Rows are points. Each copy is the shape, with its points in the same order, turned, moved and blurred by noise. Say if it was mirrored as well.

Shape (8 x 2):
[[  3 -21]
 [ -9   1]
 [ 17  -3]
 [-13   0]
 [-31   6]
 [ -6  54]
 [ 25   0]
 [ 18  12]]
Copy 1:
[[ 20  -2]
 [ -4   8]
 [  3 -19]
 [ -3  11]
 [ -9  29]
 [-56  -1]
 [ -1 -27]
 [-13 -21]]
Copy 1 is: mirrored
Copy 2:
[[  2 -30]
 [-10  -8]
 [ 15 -10]
 [-16  -9]
 [-35  -5]
 [-14  44]
 [ 23  -5]
 [ 15   5]]
Copy 2 is: only turned
Copy 3 (8 x 2):
[[  4 -19]
 [ -3   1]
 [-19 -20]
 [ -4   7]
 [  0  26]
 [-50  31]
 [-24 -24]
 [-30 -13]]
Copy 3 is: mirrored
Copy 4 (8 x 2):
[[ -4  10]
 [ -6 -15]
 [ 17   2]
 [-11 -15]
 [-25 -29]
 [ 19 -60]
 [ 25   0]
 [ 23 -14]]
Copy 4 is: mirrored

Shape, 10 rows:
[[-17 -20  12  13]
 [-20 -10  12  18]
 [-17  14  14  -3]
 [ -1  -1   7  27]
 [-18  20  17  21]
 [-10  15   2 -12]
 [-19   5  18  23]
 [-19  -5   6  -4]
 [ -9 -10 -23  23]
 [ 20   9   1 -60]]
Copy 1:
[[  5  13 -12 -33]
 [  3  18  -8 -30]
 [ -1  14  20 -24]
 [  6  26 -11  -7]
 [  4  35  14 -19]
 [-12  -2  20 -12]
 [  5  33   1 -24]
 [ -5   3   2 -30]
 [-22  15 -25  -9]
 [ -3 -52  34  -2]]
Copy 1 is: mirrored
Copy 2 (10 x 4):
[[ -3   7 -17  29]
 [  1  -7  -9  22]
 [-18  -3   7   3]
 [ 15 -13   3  11]
 [ -8 -23  13  10]
 [-13   5   2 -15]
 [ -4 -20   8  17]
 [-17   9  -9   6]
 [ 16 -19 -27   1]
 [ -8  55  13 -37]]
Copy 2 is: mirrored

Shape (10 x 6):
[[-16 -16 -10 -26 -12  -8]
 [ -6  -8 -24 -21 -14  13]
 [ 17  17   6  -6 -10 -22]
 [  9  36 -23   8 -11  28]
 [-21 -22  -6  20 -33  15]
 [  1  -6  19  32  14 -24]
 [ 34 -25   9  -5  14  35]
 [ 35  31 -19 -23 -25 -14]
 [  2 -11 -20 -12   8  -8]
 [ 11  26   2 -10 -20   2]]
Copy 1 (10 x 6):
[[-26  13  -5 -16   7  -3]
 [ -8  28   2 -22  -8  -3]
 [-11  20  14  33  12  -1]
 [ 26  28  17  13 -30 -18]
 [-17 -10  16 -16 -37  14]
 [  5 -29  15  27  13  20]
 [ 19  16  55 -22  20  15]
 [ -6  60  11  33   0  -4]
 [  1  18  -3  -7  15  12]
 [ -8  27  21  22  -9 -17]]
Copy 1 is: mirrored
Copy 2:
[[ 10  -5  -6  12 -27   0]
 [  2 -11 -14   4 -24  24]
 [ 22   6  -9 -13  19  -2]
 [ -9   9 -27  -6  20  50]
 [-39  13   3  -9 -24   9]
 [-14   4  18   4  34 -20]
 [  2 -29  39 -13   8  38]
 [ 33  -5 -38 -28  14  20]
 [  4 -24  -9  11  -1   5]
 [ 17  16 -14 -13  10  21]]
Copy 2 is: mirrored
Copy 3:
[[ -1  10 -13  -2 -38   7]
 [ -1   1 -15   9 -21  26]
 [  0   0  -4 -37   7  -2]
 [-16 -22  -6   3  28  30]
 [ 16 -43  -2  18 -23  -5]
 [  0  -5  -2 -15  11 -46]
 [ 35  25   2  25  18  -1]
 [  2   2 -10 -43  17  39]
 [ -2  15 -30   0  -7  -2]
 [ -2  -6  10 -23   3  16]]
Copy 3 is: mirrored
